Rows are points. To make a cloud, some directions were put in groups of two or more. Within a group, all points are equally far from the middle, so they leave a hole (a ring in 2 directions, a hollow ball in 3). The other directions are filled evenly. Then the cloud was stretched, turned, moved and blurred a little. Count the holes, and give their numbers of directions, smallest first.
In the rows, zero is written as 128.

Cloud (14 x 2):
[[143 123]
 [122  93]
 [178 134]
 [165 123]
 [155  85]
 [133 136]
 [138  84]
 [131  82]
 [171 110]
 [124  98]
 [148 120]
 [127 105]
 [160 104]
 [ 86  72]]
Holes: 0

Cloud, 21 rows:
[[114 151  75]
 [115 183 106]
 [134 166  88]
 [ 89 117  95]
 [155 115  96]
 [103 152 161]
 [138 122  80]
 [ 90 111 102]
 [ 93 146 154]
 [130  93 115]
 [118 118 159]
 [106 169 155]
 [ 77 158 117]
 [163 157 122]
 [140 171 152]
 [ 97 156 157]
 [108 130 162]
 [ 90 160 148]
 [119 152 166]
 [124  99 141]
 [ 76 151 122]]
Holes: 1 (3)

Cloud (26 x 4):
[[148  78 119 123]
 [154  92 115 113]
 [113 114 137 101]
 [ 87 116 105 112]
 [120 123 174 176]
 [114 142 127 155]
 [139 138  97 159]
 [ 83 143  99 179]
 [118 157 102 143]
 [108 139 141 102]
 [134 163 124 113]
 [174 152 142 171]
 [142  86 117 124]
 [135 149 153 158]
 [104 102 129 188]
 [ 87 172 128 176]
 [178 101 134 142]
 [117  90 166 128]
 [135 121 180 157]
 [ 92 106  82  91]
 [105 156 126 177]
 [167  76 122 177]
 [146  71 138 138]
 [124 110  82 111]
 [ 95  86 126 140]
 [105  91 152 147]]
Holes: 0

Cloud (46 x 6):
[[175 123 127 128 112 108]
 [ 99  91  90 104 129 105]
 [ 93  82 119 187 100 147]
 [175  92 119 107 102 120]
 [112 154 154 160 132 179]
 [ 94 118  70 166 112 146]
 [ 97 149  95 152  93 138]
 [107 127  67 133 109 116]
 [173 102 111  83 156 134]
 [134 167 153 141 174 127]
 [ 80  98 107 135 149 139]
 [116 147  74 132  90 117]
 [ 86 149 123 166 106 159]
 [ 89  97 152 147 128 174]
 [140 135  78 152 144 152]
 [164  92 122 108 154 122]
 [165  86  80 100 125 101]
 [130  75 137  95 159 125]
 [ 75 103 115 145 113 162]
 [108 120  75 149 155 153]
 [154  82 136  92 123 115]
 [165 123 109 148 156 113]
 [ 80 128 114 123 119 124]
 [119  83 125 154 187 136]
 [105 108 163 148 124 179]
 [ 81 110  97 114 133 143]
 [153  77 122 130  84 130]
 [134 139  86 154 160 156]
 [161 101  94  92 168 144]
 [154 144 131 154 152 159]
 [ 80 159 144 149 147  93]
 [121 132  63 112 113 153]
 [160  94  80  90 148 125]
 [145 165 120 133 103  87]
 [153 147  96 139  74 163]
 [154 136 103 120 168 156]
 [ 92 135 110  74 124  92]
 [168 125  97 183 110 150]
 [123 160 150 167 131 152]
 [153 104  95 113 174 141]
 [154  93 138 114 173 119]
 [ 97 117 159 136 120 101]
 [ 85 132 143 150 111 101]
 [163 114  57 100 110  99]
 [168 132  92 146 122 132]
 [153 106  85 109 163 125]]
Holes: 1 (3)

Cloud, 75 rows:
[[ 86 123 140  99 161 134 112 152]
 [146 115 110 165 101 106 135 190]
 [ 95  74 120 142 110 140 157 148]
 [110  82 129 115 118 124 205 151]
 [137 112 148 116 145  79 180 112]
 [139 155 133 140 122 150 110 128]
 [154 142 120 137  80  93 124 172]
 [157  82 104 102  98 118 124 175]
 [132 114 123 176 124 140 136 155]
 [158 130 169 111  75 142 113 105]
 [103 168 133 130 133 163 162 166]
 [151 168 132  88 136 122 166 171]
 [151  79 137 154 112  99  90 126]
 [101 109 157 129 180 126 156 143]
 [ 81 111  90 105 121 118 100 142]
 [108  86  91 133  95  82 163 168]
 [128 157 109  66 103 143  98 144]
 [ 99 127 131  95  55 151 115 130]
 [150  79 169 119 158 107 178 159]
 [123 157 152 131  97 102 118 106]
 [ 76  94 140 107  80 126 134 183]
 [ 89 149 141 100 152 139 125 156]
 [ 93  71 123 156 112 126 101 149]
 [144 109  71 133  99  96 160 170]
 [191 111 152  90  96 116 115 146]
 [ 79 156 100 115 137 106 159 172]
 [150  77 107 108 106  85 142 163]
 [103 133 150 111 126 121 109  91]
 [136 155 119 163 111 132 135 144]
 [130 142 175  80 136 118 128 126]
 [124 136 164  81 106 142 173 170]
 [167 105 144 155  85 106 144 153]
 [165 108 104 141 126  65 146 147]
 [105 113 158 103  79 107 164 171]
 [131  49 170 112 112 105 128 165]
 [157  92 149 138 151  76 160 151]
 [129  75 124 106 110 128 182 146]
 [ 86 109 127  91  60 135 120 118]
 [176  90 132  80 118 132 141 115]
 [153 107 105 130 144 110  96 155]
 [141 123 162 153  80 120 162 186]
 [ 93 107 103 141  82  81 128 124]
 [155  94 117 149 120  88  95 126]
 [164  85 117 129  64 111 121 133]
 [130  80 175 140 150 108 193 154]
 [143 128 116 109 138 172 129 146]
 [160 123 162 152 119 140 103 129]
 [193 123 126 103 133 101 119 124]
 [127 108 154 123 155  83 138 127]
 [ 94  80 167 148 108 109 135 144]
 [130 148 181  97 125 118 173 132]
 [ 86 135 170 140 146 127 133 144]
 [ 95 163 134 132 105 128 137 110]
 [174  99 139 144 132  90 113 137]
 [151 146 109 125  72 103  77 140]
 [131  91 146 118 164 147 196 154]
 [ 98  88 101  87 137 128 110 160]
 [159 110 136 144 146 124  83 163]
 [125 122 175  94  83 114 128 108]
 [ 98  81 161  86  85 117 123 176]
 [154 120 179  77  81 122 109 146]
 [123 117 128 135 126  68 131 106]
 [103 114 133  58 113 126 142 148]
 [152 169 108  87 123 153 172 127]
 [130 149 124 138  58 125 164 132]
 [141  82 148 153 114 126 193 154]
 [133 153 116 147 125 160 179 139]
 [169 118 146  97 152 158 130 138]
 [127 136 183 108 139  97 115 157]
 [148 101 141 152 163  77 157 157]
 [142  90 121  76 116  97 167 119]
 [105  78 137  91 145 157 141 138]
 [105  73 101 119 115 103  83 172]
 [147 182 110  71 122 125 164 131]
 [ 95 137 135 103 162 125 179 125]]
Holes: 2 (2, 4)
